Every row gives one point. Examples show where two turns around zero, p and q, send a point. Write where each new point lands after one turn and then the other. Backwards means that the second turn is done in reverse. Each puzzle has new turns, and all numbers are rounded.

Turn p:
[-0.13  0.01] => [-0.12  0.04]
[-0.10  0.03] => [-0.09  0.05]
[ 0.34 -0.46] => [ 0.23 -0.52]
[-0.12  0.42] => [-0.02  0.44]
Turn q:
[-0.17  0.40] => [-0.18  0.40]
[ 0.05 -0.44] => [ 0.06 -0.44]
[0.12 0.04] => [0.12 0.04]
Where do these land?
q, then p backwards: [-0.51  0.30] => [-0.57  0.17]
q, then p backwards: [ 0.17 -0.12] => [ 0.19 -0.08]
q, then p: [0.13 0.08] => [0.14 0.05]
q, then p: [ 0.21 -0.27] => [ 0.15 -0.31]

Turn p:
[-0.32  0.34 -0.01 -0.24] => [-0.13 -0.02  0.03 -0.51]
[ 0.16 -0.47 -0.30 -0.18] => [ 0.14 -0.50  0.05  0.31]
[-0.05 -0.20  0.00  0.31] => [-0.17  0.05 -0.17  0.28]
[ 0.20  0.29  0.08 -0.06] => [ 0.25  0.21  0.05 -0.16]
[-0.19  0.32 -0.32 -0.14] => [ 0.05 -0.15 -0.23 -0.43]
[ 0.47 -0.42  0.36  0.17] => [0.15 0.19 0.30 0.64]
[-0.27  0.16  0.18  0.13] => [-0.27  0.22 -0.04 -0.15]
Turn q:
[-0.35 -0.04 -0.13  0.27] => [-0.41 -0.02  0.11  0.19]
[ 0.21 -0.12  0.07 -0.16] => [ 0.21 -0.04  0.03 -0.20]
[ 0.12  0.07 -0.26  0.45] => [-0.25 -0.38 -0.25  0.15]
[-0.51  0.40 -0.05  0.06] => [-0.30  0.39 -0.07  0.42]
[ 0.37 -0.18  0.29 -0.07] => [ 0.42 -0.21  0.13 -0.14]
[ 0.16 -0.13  0.08 -0.55] => [ 0.32  0.27  0.06 -0.41]
Where do these land?
p, then q: [ 0.13  0.03  0.19 -0.18] => [0.27 0.00 0.06 0.10]
p, then q backwards: [-0.23  0.02  0.30 -0.11] => [-0.29 -0.25 -0.09 -0.06]
p, then q: [ 0.12  0.30 -0.34  0.44] => [-0.24 -0.05 -0.55 -0.22]
p, then q: [-0.13 -0.33 -0.13 -0.58] => [ 0.15 -0.12  0.62 -0.23]
p, then q: [ 0.11 -0.02 -0.01  0.43] => [-0.24 -0.12 -0.31  0.17]

Turn p:
[-0.35 -0.13 -0.02 -0.36  0.04  0.30] => [-0.28 -0.39 -0.15  0.30 -0.04  0.14]
[ 0.08 -0.21 -0.40  0.04 -0.06 -0.03] => [ 0.23  0.01 -0.20  0.16  0.29 -0.12]
[-0.02 -0.25  0.18  0.02 -0.13  0.48] => [ 0.21 -0.42 -0.09  0.01 -0.22  0.26]
[-0.08  0.58  0.20 -0.06  0.27 -0.20] => [-0.44  0.44  0.26 -0.03 -0.20  0.07]
[-0.37  0.60  0.12  0.40 -0.06 -0.37] => [-0.33  0.58 -0.14 -0.24 -0.44 -0.31]
[ 0.43  0.09 -0.17 -0.24 -0.17  0.02] => [ 0.08  0.10 -0.01 -0.13  0.42  0.32]
[ 0.20 -0.46  0.04  0.22  0.43 -0.05] => [ 0.41 -0.14  0.42  0.24  0.01 -0.25]
[ 0.11 -0.22  0.06 -0.01 -0.31 -0.16] => [ 0.11 -0.17 -0.07 -0.31  0.18 -0.12]
Turn q:
[ 0.11  0.51 -0.11 -0.31  0.02  0.31] => [-0.29  0.10  0.04 -0.39 -0.14  0.45]
[ 0.06 -0.24  0.24 -0.08 -0.16  0.02] => [ 0.30  0.05  0.05 -0.13 -0.01 -0.20]
[-0.23  0.26 -0.14 -0.06 -0.12  0.26] => [-0.35 -0.07  0.22 -0.18 -0.14  0.06]
[ 0.26 -0.32 -0.52  0.08 -0.03 -0.29] => [ 0.00 -0.24 -0.61  0.22 -0.14 -0.18]
[-0.43 -0.46  0.43 -0.07  0.52 -0.30] => [ 0.62 -0.29  0.42  0.50  0.22  0.07]
[ 0.02  0.47  0.05  0.07 -0.24 -0.02] => [-0.35  0.16  0.03 -0.27  0.26  0.03]
[ 0.20 -0.22  0.05  0.36  0.01  0.02] => [ 0.08  0.28 -0.13  0.25 -0.05 -0.24]
Where do these land?
p, then q: [-0.57 -0.07  0.08 -0.40  0.30 -0.35] => [ 0.01 -0.38  0.37  0.41  0.38 -0.33]
p, then q: [ 0.42  0.49 -0.11  0.16 -0.09  0.34] => [-0.35  0.37  0.05 -0.36 -0.32  0.29]
p, then q: [-0.37 -0.24  0.14 -0.06 -0.18  0.00] => [ 0.13 -0.36 -0.10  0.09 -0.06 -0.28]
q, then p backwards: [-0.59 -0.31 -0.13 -0.04 -0.18  0.07] => [-0.23 -0.47  0.38 -0.02  0.27 -0.11]
p, then q: [0.11 0.33 0.11 0.21 0.26 0.27] => [-0.23  0.35  0.13 -0.33  0.00 -0.13]
p, then q: [ 0.31  0.10  0.18  0.16 -0.18 -0.07] => [ 0.13  0.03 -0.03 -0.34 -0.05  0.26]
p, then q: [-0.04 -0.16 -0.19 -0.11 -0.10 -0.32] => [ 0.08 -0.20 -0.09  0.27  0.15  0.20]
q, then p: [ 0.37  0.11  0.24 -0.30  0.09  0.29] => [-0.12  0.05 -0.08 -0.07  0.12  0.59]
p, then q backwards: [ 0.37 -0.24 -0.33  0.37  0.09 -0.22] => [ 0.14 -0.34  0.56  0.10 -0.05 -0.19]
